Each row is a point. To make a cloud, some directions were put in groups of two or more. Within a group, all points are equally far from the middle, so they leave a hole (a ring in 2 directions, a hollow ball in 3). The other directions are filled evenly. Then the cloud was stretched, turned, moved and blurred a little. How many holes are there, and how many directions does each take, smallest first?

Cloud, 15 rows:
[[ 48 -41]
 [ 45  30]
 [-41  12]
 [ 82  43]
 [ -8  -8]
 [ -6 -26]
 [ 63 -37]
 [ 55  20]
 [ 51   1]
 [ 87 -19]
 [-12   0]
 [ 27  15]
 [ 26  57]
 [ 37 -51]
 [ -4  78]]
Holes: 0

Cloud (21 x 3):
[[ -6 -28 -48]
 [ 21 -46 -29]
 [ 34  50  37]
 [ 68 -53 -17]
 [ 23  17  70]
 [ 40  53   4]
 [-60  49  35]
 [-37 -29  47]
 [ 12  53 -17]
 [  8  52  36]
 [ 84 -17 -30]
 [  1  59  16]
 [ 34  48 -14]
 [ 45 -67   9]
 [ 33  29  65]
 [-18 -53 -20]
 [-49  -6 -65]
 [-42  25 -64]
 [ 71  29 -19]
 [ 65 -13 -35]
 [ 59  46  -2]]
Holes: 1 (2)

Cloud (22 x 3):
[[-35  10 -68]
 [ 11   5 -63]
 [  7   3  40]
 [-46  27  63]
 [-21  28  63]
 [ 15  52  30]
 [-37  19 -40]
 [-19  25  39]
 [ 53  40 -59]
 [ 62  22  14]
 [-17 -19 -39]
 [ 60  52 -28]
 [ 12 -14  -2]
 [-27  62  32]
 [ 84 -24 -44]
 [ 80  58  47]
 [ 10 -21  45]
 [ 56  19 -14]
 [-10   2 -14]
 [ 85  13 -19]
 [-57  52  47]
 [ 72  71  26]]
Holes: 0

Cloud, 29 rows:
[[-29 -48  -8 -45]
 [ 26 -13  21  89]
 [ -2 -91   7 -28]
 [-16 -23   6   5]
 [-44  71 -16 -24]
 [-48 -22  -9  85]
 [-11 -76 -24 -26]
 [ 46  78 -46 -17]
 [ 52  29  -3  38]
 [ 55  80 -15 -57]
 [ -6 -45 -24 -84]
 [ -5  47  33  22]
 [ -7 -32 -30  24]
 [ 35  54 -15 -12]
 [-12 -24  15  33]
 [-20  15  58   2]
 [  6 -35 -27  87]
 [ -8  69 -53 -34]
 [ 16 -39 -21  54]
 [-34  14 -40 -50]
 [ 21 -19  28  50]
 [-63 -48  29  52]
 [-16   7 -24  90]
 [-69  14  37   3]
 [-26  17   0  87]
 [-59  13  -2  37]
 [-74  30  18  -4]
 [-23  -5  29 111]
 [-34  50  40 -40]]
Holes: 0

Cloud (31 x 4):
[[ 26  51   7  17]
 [ 11 -84  -1 -13]
 [  6 -66  -3  21]
 [ -6 -65 -11 -42]
 [-50 -32  76 -15]
 [-17  -8  48 -31]
 [-11 -12  50  -2]
 [-15 -40  95  11]
 [ -7  38  39 -45]
 [ -1  92  23 -38]
 [-49  39  52 -75]
 [ 33  -8 -27   1]
 [ -1  57 -22  19]
 [ 21 -60  24  15]
 [-44 -28 -39 -59]
 [-48 -27  20 -76]
 [  8  38  29 -26]
 [-49 -55  -6 -36]
 [-27 -19  78 -46]
 [ 16  12 -23 -49]
 [-53 -53  21 -53]
 [ 26  69  43  30]
 [-50 -37  28   2]
 [  8 -86  32  22]
 [-33  30  66 -31]
 [-76 -24  23 -46]
 [-57  57  31   7]
 [-34 -74   4 -64]
 [ -7  38 -57 -23]
 [-70  -7  40 -25]
 [-59 -21  78 -57]]
Holes: 0
